Rows are points. Examples show where two turns around zero, p and q, send a point. Where does a point land after both, in the order given? Backwards means that the second turn is done in reverse. Each puzzle has new turns, and all numbers are rounded.
(in the rows, 128 means zero)

Turn p:
[125 139] -> [117 128]
[148 137] -> [126 150]
[160 110] -> [155 153]
[ 79 126] -> [115  81]
Turn q:
[128 100] -> [144 151]
[159 133] -> [100 141]
[ 98 151] -> [140  92]
Where do these land?
p, then q backwards: [135  94] -> [ 97 112]
q, then p: [106 165] -> [168 112]
p, then q: [143 125] -> [114 121]

Turn p:
[121 107 126 143] -> [147 112 135 121]
[169 101 131  94] -> [140 128  70 135]
[140 140 145 159] -> [106  98 138 135]
[115 149 132 161] -> [109 113 162 125]
[109 167  94 117] -> [106 168 148 103]
[113 103 139  93] -> [162 149 115 148]
Turn q:
[145 161  89  98] -> [120  80 165 126]
[147 149 110 145] -> [122 107 130  97]
[106 113 129 108] -> [134 143 142 153]
[129 156 157 120] -> [153 106 107 139]
[126 102 161  99] -> [122 140 110 174]
[108  94 139 158] -> [129 176 115 120]
[135 121 112 169] -> [117 144 124  87]
Where do these land?
p, then q: [157 137 139 181] -> [120 182 135 156]
p, then q backwards: [141 150 136 109] -> [139  99 138 126]
q, then p: [119 147 100 130] -> [135 126 110 157]
p, then q: [107 149 133 114] -> [155 118 114 118]
q, then p: [123  56 127 111] -> [ 96 132 194 131]
q, then p: [122 129 134 123] -> [123 120 127 124]
